Rows are points. Each copy is the shape, with its points in the same order, turned, moved and blurred by noise. Is it also mirrored, or only turned?

Shape:
3.7 -1.3
1.8 0.1
2.6 5.2
0.8 -5.5
-2.2 1.1
-1.6 1.7
Copy 1:
-2.7 3.3
-0.8 1.9
3.9 4.1
-5.7 -0.5
1.4 -1.8
2.0 -0.8
Copy 1 is: mirrored
Copy 2 (6 x 2):
4.3 -1.6
1.8 -0.5
-1.4 -5.0
5.5 4.0
-2.0 1.5
-2.0 0.8
Copy 2 is: mirrored

Shape, 10 rows:
1.7 1.1 -1.6 -2.6
-7.4 -0.5 1.9 -3.2
-1.0 0.1 2.1 -1.4
-2.1 4.7 2.1 -3.4
2.4 1.8 -3.1 2.1
-2.3 3.8 2.1 0.7
1.0 -7.1 1.7 0.1
2.5 -0.2 0.2 -3.3
0.9 0.5 -0.2 4.6
1.2 0.1 -5.7 -3.3
Copy 1, 10 rows:
1.3 3.0 0.7 1.8
-3.3 0.4 7.8 -1.6
-0.1 -0.8 2.8 0.9
3.2 0.6 4.2 -2.1
0.2 2.7 -3.8 -0.3
0.7 -1.2 1.8 -3.5
-4.7 -2.4 0.3 6.0
2.1 1.1 0.9 4.0
-1.8 -0.8 -3.8 -1.2
0.0 6.7 -0.4 2.7
Copy 1 is: mirrored
Copy 2, 10 rows:
-0.9 0.7 -3.8 -1.3
-7.1 -1.2 2.1 -5.9
-1.5 -2.0 -0.8 -3.1
-4.9 -4.2 -3.1 -1.4
1.0 1.4 -1.2 2.8
-3.1 -3.8 0.6 0.2
3.7 1.7 1.9 -6.8
0.4 -0.1 -4.2 -3.5
1.7 -0.4 2.2 1.8
-1.8 4.9 -4.3 -0.7
Copy 2 is: mirrored
Copy 3 (10 x 4):
0.9 1.9 -2.7 -1.8
-1.4 2.0 6.3 0.3
-1.0 0.6 0.4 1.4
2.5 4.7 1.4 2.2
3.0 -1.8 -3.9 -1.9
4.0 0.8 1.2 3.0
-6.2 -3.6 -0.9 -0.6
-1.5 2.3 -3.5 -0.5
2.3 -4.4 -2.2 1.0
0.9 1.6 -2.2 -6.0
Copy 3 is: mirrored
Copy 4:
1.6 3.3 0.1 3.1
-6.3 1.6 4.8 -3.0
-1.2 1.1 2.6 0.6
-4.4 2.0 2.2 4.1
2.2 1.3 -4.0 1.0
-4.7 -0.2 0.3 2.7
4.0 -2.1 3.5 -2.4
3.0 2.5 2.0 2.7
0.0 -2.9 -3.5 -0.5
2.7 6.8 -1.5 0.7
Copy 4 is: only turned

Shape (10 x 6):
-0.4 -3.0 2.3 7.0 0.2 0.1
3.6 -2.4 2.4 -1.3 4.2 1.1
3.9 -1.7 -0.9 0.6 -0.4 2.4
1.4 -1.1 2.9 5.6 3.2 -7.3
1.3 -1.8 -0.5 5.7 -1.8 0.7
-2.6 1.4 -3.1 1.7 -1.1 2.4
-2.6 -2.8 -5.1 -3.9 -1.7 0.6
4.4 -1.1 -0.2 -2.3 -0.4 5.2
1.3 -1.4 2.2 -1.8 -1.5 2.5
-1.3 -0.4 0.9 3.3 -1.2 -4.3
Copy 1, 10 rows:
1.6 2.1 4.2 2.1 4.2 -3.5
-2.5 -5.3 0.3 1.1 1.4 0.2
1.3 -2.0 1.9 1.3 0.7 3.6
-6.7 4.2 3.7 1.0 3.0 -3.3
2.9 2.5 3.6 2.2 2.9 0.7
4.1 2.6 -1.1 -1.9 1.0 1.5
3.3 1.3 -4.4 1.3 -4.9 1.9
2.1 -5.3 0.7 -0.1 -0.5 4.4
1.9 -3.5 1.8 -1.4 -1.9 0.5
-1.6 4.1 2.6 -0.5 -0.2 -1.8
Copy 1 is: mirrored
Copy 2 (10 x 6):
3.7 -0.5 3.8 -0.9 -6.6 2.8
3.1 -0.9 4.1 1.8 3.1 3.9
-0.6 -3.3 2.3 1.6 0.3 2.0
6.6 4.5 1.0 5.2 -4.5 3.4
0.0 -0.9 1.2 0.3 -5.4 2.2
-1.9 0.0 1.3 -2.8 -1.6 -2.4
-1.0 -4.6 3.6 1.8 0.6 -5.2
-1.3 -4.7 2.1 -0.6 3.1 3.6
2.4 -4.9 1.2 -0.2 1.6 1.3
4.1 1.3 0.0 2.5 -4.9 -0.5
Copy 2 is: only turned
Copy 3, 10 rows:
-0.9 1.8 2.2 -3.2 6.8 -1.7
2.9 -1.2 -4.1 1.8 4.2 0.6
1.1 -0.7 0.8 1.8 3.7 3.1
4.9 4.7 -0.4 -0.1 5.2 -7.0
-1.3 2.4 3.7 -1.1 5.6 0.2
-4.7 2.1 0.9 -2.3 0.0 0.9
-5.8 -2.4 1.3 3.5 -1.9 -0.2
0.8 -2.5 -0.8 1.8 1.8 6.1
0.6 -3.2 0.0 -0.8 0.9 2.2
0.4 2.4 2.1 -1.8 1.3 -4.4
Copy 3 is: only turned
Copy 4, 10 rows:
-5.7 -1.1 -2.7 -2.3 0.4 -0.4
-0.1 -2.2 1.3 1.8 3.6 5.4
1.3 -2.3 -1.5 -1.4 -1.1 5.3
-6.7 1.6 5.2 -0.1 -0.5 -0.6
-3.0 -1.4 -2.4 -3.4 -2.4 1.5
3.4 -2.1 -2.6 -3.4 -0.6 -1.5
5.3 -6.3 -1.4 1.4 -2.9 -0.9
4.3 -2.6 -3.2 -0.1 0.5 7.3
2.3 -0.6 -3.0 2.1 0.4 3.6
-2.2 0.8 0.7 0.4 -2.4 -2.7
Copy 4 is: mirrored

Shape, 14 rows:
-3.0 -1.5 1.5 -0.6 -3.5 1.5 -1.1 -0.3 5.4
-3.0 -1.0 4.2 1.3 0.6 1.8 -0.8 3.7 1.8
0.8 1.3 4.6 -4.0 -1.7 -5.8 -2.7 1.8 -6.3
5.3 0.9 -0.8 -3.0 3.2 -2.3 -0.9 -3.7 -1.5
-4.6 -2.2 -0.7 2.5 0.4 3.3 -1.4 0.2 1.2
6.7 -0.9 1.7 0.0 2.3 -1.9 -1.2 1.2 -0.2
7.6 1.5 0.0 -2.7 1.4 -5.6 -3.9 1.2 -1.1
5.0 -0.7 2.8 0.9 0.1 -3.6 -1.6 -4.8 0.0
-3.9 -3.8 -1.0 0.6 -2.7 2.5 1.9 0.1 2.1
-4.3 -4.7 0.8 1.7 0.8 -2.5 1.2 2.5 2.6
0.8 3.3 3.3 -1.5 0.7 -3.2 2.7 2.3 -0.2
-4.0 1.4 0.4 3.1 0.3 -1.0 -1.6 -0.1 3.7
5.3 2.3 -0.5 -0.7 -2.3 -5.1 -1.5 0.3 -3.4
-3.9 -2.8 0.2 -2.4 0.6 -0.3 -1.4 0.2 2.6
Copy 1 (14 x 9):
-1.4 3.4 3.1 -1.1 2.1 3.1 5.4 -2.6 -0.2
3.7 3.4 2.0 -2.1 0.1 1.2 1.8 -3.9 -0.4
3.8 -6.0 5.2 -5.6 -0.3 -6.1 2.1 -1.6 0.8
-2.3 -0.9 -0.6 -0.9 0.7 -6.8 1.7 3.1 2.4
2.1 5.3 2.0 -2.5 1.4 3.2 1.0 1.8 0.1
-1.3 -1.6 -3.6 -2.0 -0.4 -5.3 0.7 -1.9 0.7
-3.2 -3.9 -1.0 -4.7 -2.3 -7.5 1.7 -0.4 1.8
-3.2 -1.4 -0.4 -1.9 3.5 -5.8 1.9 0.8 -3.5
0.8 2.8 2.4 -0.2 3.3 5.5 1.3 0.6 1.1
0.2 2.8 3.2 -2.5 2.6 3.1 -3.0 -3.9 1.1
1.2 -1.5 3.6 1.1 -1.6 -3.8 0.6 -3.7 1.4
-0.6 4.7 4.4 -2.0 -1.8 0.8 0.7 -0.3 -2.5
-1.4 -6.9 0.5 -3.4 -2.4 -4.5 1.7 1.6 -0.3
-0.1 3.7 4.0 -3.1 2.4 0.7 1.5 -0.6 3.5
Copy 1 is: only turned
Copy 2:
-1.3 -2.8 4.6 -0.8 1.9 3.8 -2.7 -1.2 5.6
-3.6 1.4 5.0 1.9 2.0 -0.9 -1.9 0.0 2.7
0.7 0.6 0.1 5.5 2.7 -2.7 1.7 -10.1 0.2
3.6 -0.3 -5.0 4.0 -2.8 0.3 2.2 -2.4 2.8
-1.8 -1.0 3.8 -1.7 0.2 1.7 -2.6 1.9 -0.4
0.3 1.9 -0.7 7.2 -2.6 1.6 2.4 -1.9 3.2
2.4 1.9 -3.9 9.1 -0.5 3.1 1.5 -5.2 2.3
5.2 -1.0 1.3 4.9 -2.0 1.4 4.0 -2.4 3.8
-4.1 -3.7 3.9 -2.7 0.3 3.1 0.0 0.1 1.9
-3.9 -4.5 3.9 3.1 3.5 1.3 0.2 1.5 0.1
-1.5 1.3 -1.1 3.1 4.3 -1.2 3.4 -2.8 4.4
1.0 -0.2 3.1 0.3 4.4 2.8 -1.6 1.9 1.7
1.8 2.1 -2.2 4.7 0.8 3.8 4.6 -6.8 1.3
-1.7 -4.3 1.6 0.9 1.4 0.8 -3.2 -0.8 2.2
Copy 2 is: only turned
Copy 3 (14 x 9):
1.9 0.5 -1.7 -3.2 -1.3 0.1 4.1 -1.3 3.9
3.9 -2.4 -0.2 -0.5 1.3 0.1 3.1 3.6 2.2
-0.4 -2.4 -4.9 -2.0 -1.5 -5.7 -4.7 8.0 -0.4
-0.2 -1.1 1.7 1.8 -3.6 -2.6 -7.2 0.7 -0.8
1.4 -0.8 0.0 -0.9 1.5 3.4 4.2 0.3 -0.4
1.4 -4.5 3.4 0.6 -2.6 -2.6 -3.9 2.1 2.0
-1.1 -2.0 2.4 -0.8 -6.1 -3.4 -7.4 4.9 1.8
-0.4 -4.6 -1.1 2.0 -6.2 -3.2 -2.7 -0.2 0.7
-0.7 -0.3 -0.8 -2.4 3.0 1.9 4.1 -2.7 1.8
1.2 -3.4 -2.5 0.1 1.7 4.8 1.4 1.5 5.1
0.3 -0.4 -0.3 2.9 0.0 -4.3 -1.7 4.6 5.1
0.9 0.8 -1.1 2.0 -2.5 2.1 4.5 2.3 2.1
-4.7 -1.4 0.5 -0.7 -4.2 -4.2 -4.2 4.8 0.7
3.1 0.8 -2.9 -1.8 0.6 2.2 -0.2 0.5 2.5
Copy 3 is: mirrored
